Each row is a point. The ring and each string are closed loops that go straight from each point to the next, and from the last back to the first. Before rounding, they use only three directions, however many columns there are. How many times does the string pass through the ring? Passing back the other way cancels.

Ring:
[[-12  37 -23]
 [-61  27 -11]
 [-73   0   9]
 [-16 -28  17]
 [ 20 -19  10]
 [ 33  15  -8]]
String (29 x 3):
[[  18   35   13]
 [  37   46   -6]
 [  43   35  -44]
 [  11    8  -42]
 [ -16   21   -3]
 [ -30   45   11]
 [ -40   60  -15]
 [ -40   35  -40]
 [ -33   12  -38]
 [ -26    8   -8]
 [ -58   30   16]
 [ -54   19    8]
 [ -45   -2  -17]
 [ -78   -9  -11]
 [-101   -1   26]
 [ -85    7   45]
 [ -40    2   16]
 [ -25  -11   -4]
 [ -26  -37   -3]
 [ -20  -58   11]
 [ -21  -27   44]
 [ -23    7   35]
 [  -5  -10    1]
 [  25  -33  -20]
 [  52  -31    0]
 [  56  -14    8]
 [  59  -16  -19]
 [  25   -9  -26]
 [ -10   13    7]]
Times through: 0

Ring:
[[ -7   1 -44 -32  12 -14   9  54 -20]
 [-15  11 -58 -32 -23  -7  16  52  18]
 [-15  40 -38  -8 -29 -12  36  21  41]
 [-11  52  -4  23 -15  -3  55 -15  35]
 [ -6  19  16  37   5  36  58 -23   0]
 [ -3  -5  11  24  23  40  44  -5 -30]
 [ -2  -1 -22 -16  28  -5  17  36 -36]]
String, 22 rows:
[[-16  73 -17  19 -38 -17  57 -14  68]
 [ -8  79  -2  22  -7 -37  55 -19  42]
 [ -6  55  -4  15   4 -23  47  -7  18]
 [ -9  23  -5  19  -4  19  47  -4  10]
 [-10   3  11  39  -7  61  59 -21   4]
 [ -6  -5  38  62   7  85  72 -44 -12]
 [ -1  27  20  33  24  14  53 -21 -14]
 [ -2  33   2  15  21  -9  41  -2 -10]
 [ -8  -1 -13   6   4  28  35  14 -11]
 [ -6 -43  -5  10  18  70  32  18 -46]
 [  2 -26  -3  -1  46  28  22  26 -65]
 [  2  18 -12 -13  45 -31  18  30 -43]
 [  1  14 -27 -28  42 -40   8  46 -43]
 [ -1  44 -26 -21  29 -59  17  33 -14]
 [ -8  19 -24  -8   5  -7  28  24  -2]
 [-15 -34 -58 -34 -17  36   9  63 -11]
 [-21 -44 -87 -57 -37  35  -3  90   1]
 [-22 -25 -82 -49 -43  26   5  77  18]
 [-18 -11 -53 -21 -32  31  22  46  16]
 [-23  -4 -64 -25 -52  30  24  49  39]
 [-22   5 -53 -13 -53  32  33  33  45]
 [-19  22 -37   1 -43  22  42  16  46]]
Times through: 3
